Each row is a point. Two turns around zero, p and q, are shown by what they do to some points. Where does a point land after both, in the order given? Backwards means that the second turn is done in reverse. Each puzzle has new turns, and all numbers are rounded.

Turn p:
[-8 -5] -> [-9 -1]
[-14 -13] -> [-18  -6]
[-2 60] -> [23 55]
[ 23 -43] -> [  3 -49]
Turn q:
[-18 -45] -> [-17 -45]
[-24   8] -> [-24   8]
[-31  25] -> [-31  24]
[26 -7] -> [26 -6]
[48 20] -> [48 21]
Where do these land?
q, then p: [ 15 -39] -> [ -2 -42]
p, then q: [-1 35] -> [13 32]
q, then p: [ 17 -31] -> [  3 -35]
q, then p: [-31  35] -> [-14  45]

Turn p:
[ 20 -24  54] -> [29 39 39]
[ 5  9 17] -> [ 8 18 -3]
[ 22  -2 -39] -> [ 15 -41 -12]
[-59  20 -38] -> [-64 -19 -29]
[-19 -13 -22] -> [-23 -22   6]
[31 11 27] -> [35 24 -3]
Turn q:
[21 36  0] -> [ 31  22 -18]
[-26 -39   5] -> [-38 -20  20]
[ -8  22 -37] -> [ 18 -24 -32]
[-37  19  48] -> [-44  40 -21]
[ 35 -35 -36] -> [ 31 -38  37]
[15 -4 21] -> [ 1 20 17]
Where do these land?
p, then q backwards: [-43   5   8] -> [-29  -8  32]
q, then p: [ 30 -12  50] -> [  5  51 -30]
q, then p: [ 34 -23  -6] -> [27 26 17]
p, then q backwards: [-27  35 -12] -> [-40  21   7]
p, then q: [-27  23 -42] -> [-22 -50  -5]
p, then q: [ 34 -29   1] -> [10 25 36]

Turn p:
[ 31 -26  60 -19 -27  41] -> [ 34  23  66  28 -25  24]
[-42  -7 -30  51 -25 -28] -> [-24  13 -64   7 -32 -28]
[ 49  46  13   8 -11 -15] -> [  5  41  25 -48  17 -15]
[-12   0   2  -8  29  46] -> [ 13 -20  -2   3   5  50]
[-36  -6  -2 -25  27 -32] -> [-40 -44  -1   7   6  -9]
[  5 -40  -1  17  11  19] -> [  8  11 -10  41   7  19]
[  4  34 -41 -23  -5 -32] -> [  2 -23 -13 -39  21 -42]
Turn q:
[  6 -38  44  55   9  13] -> [ 26 -26  32  30  55  19]
[-52 -25 -14   1   7  -8] -> [-24  46  20  -2  23   0]
[ 20   9 -65   7  20 -13] -> [ -9  27 -26  47 -38 -10]
[-22  51 -32 -20  19 -16] -> [ 12  47 -28 -18 -33 -23]
[ -3 -22  39  20  10  61] -> [ 13 -23 -13  -3  59  44]
[ 41 -29  -2 -23  14  -6] -> [-27 -35 -16  22   3 -23]
[-16  21  27 -21 -22 -16] -> [  6  -4  17 -45 -10 -11]
[ 27  33   3 -19 -55 -14] -> [  3 -32  12 -29 -58   5]
Where do these land?
q, then p: [-22   2  12 -40  30 -13] -> [-27 -35   0 -17  20 -25]
q, then p: [  0  30  -2  -4  20 -31] -> [ -6  13   9 -18  10 -40]
q, then p: [-27  -5   4  27 -30   7] -> [ 10   6  28 -10 -12  36]
q, then p: [ 43 -27   0  48  28  38] -> [  7  43 -45  31  29  37]
p, then q: [-22  30 -47 -24   6 -13] -> [-57   6  -3  18   3 -28]
p, then q: [-23  26  26 -36 -63   9] -> [-27 -56  43 -32 -21   0]
p, then q: [ 50 -57   6  30  10   3] -> [ 76  13 -14  26  -2   2]
